Each row of a before or after table is a point. One or more steps were done to the points. Then noise was added and the rows were shuffled. The steps act on how far a point lies along the listed directions, d1 being the first. Name the steps. A step turns or swaps two directions, mirrors them in a line or flattens them onto one, adds a multiple of one to another, or multiplies one. Angles are multiples of 10 degrees, from the lower direction toward the higher: turns from -170 to 170, lines from 10 to 170 but not 90. Use the fewest steps. Two steps may share a direction if one is a turn and the other turns, adds or multiplies; they go together, in the order done. Otherwise the lowest direction goes first.
In the rows, zero is written as 128.

Directions:
(1): [137 101  72]
(2): [189 142 132]
Before (10 x 3):
[[120 139 140]
 [ 79 106  96]
 [146 129 144]
 [179 136 112]
 [ 87 127 136]
 [ 64 109 115]
 [185  89 107]
 [ 74 110 141]
 [242 173 151]
 [118 109 116]]
After (10 x 3):
[[102  75  18]
 [120 158 179]
 [150 152 150]
 [141 164 188]
 [146 140 122]
 [121 125 157]
 [164 142 167]
 [ 77  79 125]
 [ 94 104  88]
 [138 109 118]]
Steps: turn d1 and d2 by -120 degrees

Directions:
(1): [140 113 149  60 114 175]
(2): [148 124 179 103 139  65]
(3): [159 191 164 151 104 150]
(4): [173 103 141 152 188 156]
Before (8 x 6):
[[141 119 106 143 140 217]
 [106 115 133 114 133  87]
 [139  79 106 129 141 173]
 [119 141 134 110 103  93]
 [122 164 122 101  83 171]
 [117 133 101 152 137 104]
 [ 90  97 104  89 120 106]
 [112 108  84 182 150 182]]
After (8 x 6):
[[104 178 124  87  56 175]
 [199 137 211 127 161 154]
 [ 90 143  96 136  99 148]
 [211 111 219  91 180 160]
 [108 143 147  57  78  81]
 [126 153 117 146 123 112]
 [ 77 145  86 124  80  99]
 [208 117 185 111 143 197]]
Steps: turn d2 and d3 by -140 degrees; add 1 times d3 to d1; multiply d4 by 2

Directions:
(1): [156  82 101 131 121 145 200 164]
(2): [102 124 158  65 187 122 139 163]
(3): [104 165 141 169 115 150 119 205]
(4): [128 174 125  67  66 144 150 127]
(5): [ 72  77  91 109 106 162  91 134]
Before (10 x 8):
[[138 200 124 130  79 141 156 150]
 [126 164 147 166 173  92 117 133]
 [ 79  95 110  71  93 156  98 103]
 [185  90 138 106 161 116 217 148]
 [ 88 102 132  87 213 110  95 122]
 [119 195 163  27  82 164 180 157]
 [148 142 151 140 142  96 135  84]
 [ 85 143 175  79 194 139 132 154]
 [153 185 153 125 104 107 132 148]
 [147 133 141 171 160  91 120 108]]
After (10 x 8):
[[154 107  97 169  94 129 151 125]
 [201 150 176 136 166  82 162  82]
 [ 79 122 140  68 123 135  75 102]
 [146 105 111 129 102 131 175 114]
 [110  64 132 137 207 129 130 110]
 [116 164 137 102 144 134 168 197]
 [143 118 129 109 132 126 166 189]
 [133  92  92 173 135 127 161 149]
 [117  67  86 144 171 117  97  71]
 [103 129 192  31 211 129 163 166]]
Steps: mirror d1 and d5 in the line at 120 degrees; turn d2 and d3 by -30 degrees; turn d2 and d4 by -60 degrees

Directions:
(1): [194 146 123 158 153 182 125  69 128 159 101]
(2): [113  57  77 135 133 119 111  90 169  92  90]
(3): [182  99 151  79  78 123 172 109 169 126 162]
(4): [177 169  52 126 152  76 136 151 141 120 145]
(5): [ 86 131 130 148 184 139 158 102 177 144 196]
Before (9 x 11):
[[143  96 108 106 112 130 130 103 146 100  79]
 [163 122 134 133  89 136 112 109 141 133 107]
 [136 112 127 124  97 138 132 122 139 130 117]
 [225 140  80 164 152 164 144  71 146 152 111]
 [134 106 129 122 125 138 151 107 134 132 132]
 [131 131 117 157 139 138 122  95 108 149 116]
 [182 182  20 149 184  50 121 138 140 111 122]
 [175 157  90 122 137 111 134 111 155 126 139]
 [102  82  84 130 137 133 105  84 167  88  92]]
After (9 x 11):
[[ 11  21  41  98 105   8 133 192 195  33 150]
 [119 120 137 121 108 133 142 135 142 133 151]
 [109 132  79 108 139  81 135 145 165  98 155]
 [171 182  29 118 145  22 125 174 128  98 130]
 [106  99 133 112  80  97 124 136 174 108 146]
 [ 86 181 157  98 106 110 130 185 102 115 161]
 [ 78  83 103 120 101  90 117 137 114 111 118]
 [100 110 125 125 132 120 153 134 128 128 145]
 [112 138 153  82 104 104 164 159 133 115 153]]
Steps: multiply d1 by 2; turn d1 and d2 by 140 degrees; turn d3 and d5 by 60 degrees

Directions:
(1): [160 138 152 151  96  27 136 126 155 134 163 122]
(2): [ 95 109  83 156 196 100 150 160 132  92 148  76]
(3): [161 172 135 149 123 114 163 131  42  94  84 113]
(4): [154 175 102 110 108 139  62 137 154  53 142 113]
(5): [ 88 119 116 125  59 132 105 180  85 158 155  82]
(6): [101 160  98  67 151  73 103 154 127 159  74 149]
Before (11 x 12):
[[119 161 103 122 145 141 123 137 124 121 104 124]
 [147 111 149 151 170 117 159 105 133 109 123 151]
 [117 153 127 133 143  69 111 137 181 132 138 118]
 [148 131 145 144 104  72 124 125 136 121 188 117]
 [179 181 190 118   7 102 118 100 119 173 127 185]
 [179 113 158 165  91 171 162 102 123  98 173 103]
 [107 148 115 131 123 144  89 130 123  98 114 126]
 [ 99 111 101  99 128 168  94 141 179 112 158 113]
 [116 123 116 115 152 120 145 127 124  85 124 144]
 [145 123 144 132 110 151 133  94 113 136 123 120]
 [106 128  99 124 140 127 153 150 105 148 106 121]]
After (11 x 12):
[[138 169 106 127 119  98  96 135 169 107 140 115]
 [109 102 122 144 133  84 184 141 119 193 126 127]
 [149 152 138 177 125 152 122 123 146  66 156  90]
 [130 180 104 122 104 113  34 136 159  50 138 119]
 [177 190 182 120  22 177 127  97  68 142  99 183]
 [127 155  96  64 142 192 115 131 101 119  78 134]
 [121 103 147 140 184 123 179 106 110 149  88 158]
 [125 123 133 104 128 138 127 105 114 162  97 132]
 [119 126 114 117 147 102 133 131 144  84 131 138]
 [125 143  92 101 105 170  55 143 206  51 188  98]
 [145 151 123 134 122 174 122 126  71  75 141 107]]
Steps: turn d1 and d3 by 50 degrees; turn d1 and d6 by -110 degrees; multiply d4 by 3

Directions:
(1): [ 59  76 145 150 192 124 141 124 137 177 167  75 148  99 146 144 139 175]
(2): [173  71 123  92 127 120  98 113 186 144  67  80 168 112  93  74 123 131]
(3): [ 77 133 140  99 173 165  66  86 120  34 124 109 106 144 126 104 113 137]
Before (8 x 18):
[[147 119 131  95 123 138  86 101 149 112 100 104 138 110 117  91 117 120]
 [184 127 122  84 104 136  79 105 157  72  47 119 137 139 111  79 108 109]
 [133 132 127 151 123 121 162 133 106 148 150 141 126 128 149 154 114 124]
 [153  91  98 137  93  95 179 150 133 223 123 132 167  94 118 138 142 126]
 [163 116 143 115  95 113 136 130 140 159 108 121 129 131 124 106 130 121]
 [151 117 122 141 121 112 159 148 137 158 140 114 144 123 124 141 142 111]
 [100 121 143 109 140 146  97 113 127  99 130 105 138 131 121 126 132 135]
 [183  66 130 131 119 102 174 143 205 231  77  88 176  87  94  98 143 137]]
After (8 x 18):
[[117 142 139 113 118 144 108 122 117  94 131 131 129 138 123 129 135 123]
 [170  84 123 116 122 115 134 115 157 155  95  96 160 117 117 104 109 127]
 [145 144  98 141  78 114 175 153  96 169 137 175 132 119 129 155 136 109]
 [125 251 131 189  75 131 219 170  59 126 184 242  56 154 162 207 143  89]
 [ 80 193 140 152 129 149 135 125  65  98 192 167  84 130 170 171 126 122]
 [ 14 210 148 192 164 144 167 140  32  94 226 181  64 147 213 223 132 147]
 [151 132 118 139 117 120 152 148 129 137 139 124 135 133 125 140 139 104]
 [104 154 151 151 112 123 160 140  86 145 168 156  97 139 159 155 132 125]]
Steps: turn d1 and d2 by 160 degrees; multiply d2 by 2; multiply d3 by 0.7

Directions:
(1): [ 91 166  88  74 109 138 144 180  74 145  80 130 145 219 136 137  98 126
 121 119]
(2): [106 150  84 143 132 112 204 108  78 147 185 140 156  95 131  90 119 198
 169 115]
(3): [131 169  94 175  55 140 117 178 137 132 140 172  85 126 146  86 199  94
 147 112]
(4): [155 212 124 118 173  76 146  64 159  83 112 156 137 177 111 109 161 111
 140 144]
(5): [141 170  78 156 172 181 104 163 188 163 127  76 149 126  63 120 107 134
 166 117]
Before (12 x 20):
[[114 167  74 207  88 161 137 147 155 148 193 149 114  69 126  91 175 136
  184 109]
 [138 128 141 140 166  97 141  63 131 104 160 141 144  81 134 132 128 157
  155 132]
 [150 127 132 127 110 135  97 142 157 104 109 134  97 128 131 121 173  74
  121 139]
 [173 214 111 131 199  78 183  58 133 104 149 148 134 142 108  98 140 145
  165 124]
 [118 115 117 126 142 129 156 117  95 130 155 118 148 101 130 115  94 159
  134 122]
 [147 109 151 134 145 115 116 123 154 119 135 126 145 130 126 124 104 123
  129 140]
 [106 117 127 141  95 150 126 143 101 135 142 143 115 133 140 119 125 130
  125 119]
 [ 97 164  86 115 158 174 115 185 135 158  91  85 179 182  78 127  84 157
  142 127]
 [129 109 116 131 135 124 154 112 122 139 169 111 146  85 125 124 116 173
  135 122]
 [141 102 144 146 159 127 137 104 156 137 142 123 129  92 124 139 105 147
  128 131]
 [120  88 146 134 141 130 134 103 122 120 146 109 111  71 127 133 107 137
  120 137]
 [154 118 152 150 158 104 123  88 148  93 147 135 125  83 124 137 156 138
  129 145]]
After (12 x 20):
[[ 95 129  85 167 135 174 141 145 135 165 177 102 151  80 112 132 106 168
  168 114]
 [148 121 137 144 134 121 112 137 158 124 137 128 140 134 126 117 118 118
  135 139]
 [159 140 138 158 177 114 118  93 166  99 144 120 134  89 106 134 147 137
  138 148]
 [141 122 143 123 217 101 142  39 146 104 154 107 173  85 108 149  87 176
  157 139]
 [151 160 108 163  67 146  86 177 167 110 114 160  70 126 138  91 220  48
  140 125]
 [136 102 134 139 168 135 136 116 159 145 137 110 137  99 111 145  88 152
  130 128]
 [110 112 134 138 107 139 128 129 106 128 146 145 121 135 137 121 123 132
  126 123]
 [ 64 115  97  92 113 182 122 213  84 172  82  92 169 181 110 144  65 160
  114 119]
 [115  92 137  98 188 121 166  90  92 126 146  90 174 104 117 140  51 182
  125 132]
 [127  85 130 101 184 123 161  92 116 143 162  81 175  93 104 150  63 192
  125 128]
 [168 186 131  95 246  78 192  35 123 112 137 114 165 146  90 129  85 173
  150 133]
 [120  96 140 134 160 133 130 102 135 124 145 101 124  76 108 136  96 141
  122 141]]
Steps: add -0.7 times d5 to d4; turn d1 and d5 by -30 degrees; add -1.5 times d2 to d3
